Each wall is flat, endless, passes through zero and stands at right angles to its row. A trip goes straight from one point to another. Which walls does it cross, in order?
(in the rows, 128 means zero)

Walls:
(1): [ 70  74 114]
(2): [121 158  65]
(3): [160 139 116]
(4): [ 87 119 181]
Trips:
[ 95 115 114] to [129 117  10] => 4, 3
[ 89  55 151] to [190 144  96] => 4, 3, 1, 2
[ 40 101  88] to [108  87 177] => 2
[145 135 107] to [122 161  79] => none
[124 111 190] to [198 129 130] => 1, 3, 4
[228 126  87] to [ 88 145 166] => 2, 4, 3, 1

Walls:
(1): [ 69 136  30 135  40 188 102 114 148]
(2): [139 145  78  56 141 127 157 140  87]
(3): [165 112 112  57 117 241 126  81 152]
(4): [119 247  60 172 186  79 144 101  99]
(5): [ 65 115 137 141 193 103 105 117 161]
(6): [118 101  94 171 164  66 126  96  56]
(7): [132 100  96 139 158 159 102  83 130]
(8): [114  81  92  78  62 135 120 158 182]
Trips:
[179  91 178 167 102 100 167 134  82] to [131 111 179 165 151 109 125 127 155] => 5
[158  56  75 122 101 122  69 118 142] to [178  95 112 173 163  77  61  61  84] => 5, 3, 8, 1, 4
[ 75  67 109 178 143 117 158  46 101] to [149 138 143 150  46 181  93 140 170] => 4, 3, 8, 5, 6, 7
[112 117 158 106 107 117 212 189 187] to [152 169  97  74  46 223 119  81  86] => 3, 1, 7
[ 99 102 149 159 171  99 110 106 121] to [133 133 147 108 190 135 129 102  75] => 2, 3

Walls:
(1): [182 182 138 142 195 181 143 110 127 130 169 173 182 103]
(2): [134 114 165 126 173 179 194  92 145  74 129 130 109 106]
(3): [139 102 104 156 103 137 154  99 103  75 131  78 120  84]
(4): [162 138 141  96  40 115 182 184 129 125 152 163 140 154]
(5): [136 140  82  95 129 146 226 188 109 198  14 115  91 105]
(6): [126 158 141 131 119 142 123 136 112 108 101 190 117 174]
Trips:
[151 138  63 134 150  44 130  66 123 169 150 149 108 125] to [ 27 131  60 169  75 163  66 158  50 139 150 147  78 145] => 1, 3, 6
[ 99  86 190  62 109 156 108 143 159  85 111 144  98 138] to [126 137  94 113 134 168 174 147 135 173 140 178  79 152] => 5, 1
[ 81 240 113 108  97 142  73  92  75  61 105 140 133 135] to [105 144 107 121 144  83 156 140 174 187 194 141 168 167] => 3, 4, 6

Walls:
(1): [120 154 187 202 189 119 154 202 122 118  86  84 179  97 124 120 134 127
  99 124 131  97  78 124 155 144 180 155 121  74 119  75]
(2): [149 126 131 178 204 117 135 146 216 144 129 148  99 180 104 195  95  50
 130 150 110 116 125 110 160 110  86  72 114 186 129 158]
(3): [109 150 129  98 100 161 135 117 106 108 184 106 121 187  67 133 133 102
 135 146  86  91 159 136 148 131 104 114 121 122  93 193]
(4): [141 144  88 151 180 126 206  69 132 169 161 116  54 123 169 218 163  54
  89 200 159  94 101 162 138  99 131 134 134  57 159 102]
(5): [153 117 196 136 150 155 112 145 137 135 148  88 156 120 135 115 115 143
 120  80  90 167  99 124 181 149 178  96 141 127 149  98]
(6): [189 104 130 127 125 111 152 129  81  88 135 168 112 125  96 156 175 169
 168 115 100 151 151 122 117  85 161 145 100 112 115 154]
(7): [175 197 161 195 104  68 160 115 146 108 107 179  73 114 124  81 108 149
 143 104 115 177 174  99 142 103 171 153 135 131 170 123]
(8): [101 118 147  75 142  90 110  92 111 157 143 104 125 126 110 121 122 169
 194 144 103 113 102 131 128 139  84  95 130  39 115 149]
(9): [154 141 132 134 135  85 135  99 159 181 162  78 105 111 180 116  99  75
 191 121  91  60  78 188 174  91 104 133  97 154 104  32]
Trips:
[116 168  86 163 121 117  75  96  79 131 146 170 133  87  71 128 152 122
 154  81 139  69 147 163 144  82 104 139 176 137  99  73] to [ 91 120 195 142 122  93 109 175 143 122 156  78 225  41  95 102 167 152
 138 149  99  95 139 104 150 196 103 150 128  86 101  88] => 1, 7, 6, 5, 3
[148 196  83 129  82 172 183 127  62 135 145 159 144  46 145 182 196  80
 126 129 148 129 124 100 142  93  78 205 107 133 123 151] to [151 202 100  96 138 121 177 109 116 126 184  96 141  97 118 122 146  88
 106 139 134 115 127 104  72 117 152  56  50 147  93 159] => 7, 9, 2
[112 196 169 189  59 109 176 119 119 164 134 111 120 141 105  93 136 104
 113 128 141 131 112 122 177 129 119 117 138 167 177 122] to [134 139 126 118 136  85  93 182 130 140 133  91  84  63 141 171 126 166
  99 186 190 101 134 209 133 112 167 102 148 163 174 186] => 3, 5, 9, 7
[122 164 156  92 124  91 131 127 128 108  94 114  75 178 105 109 151 165
 119 114 140 100 117  97 179 125 133 217 146  70 146 120] to [196 118 143  99 106  98 114 178 148 208 151 112  58 104 134  81 124 110
 101 170 123  85 105 121 116 141 107 172 110   7 140 142] => 9, 6, 3
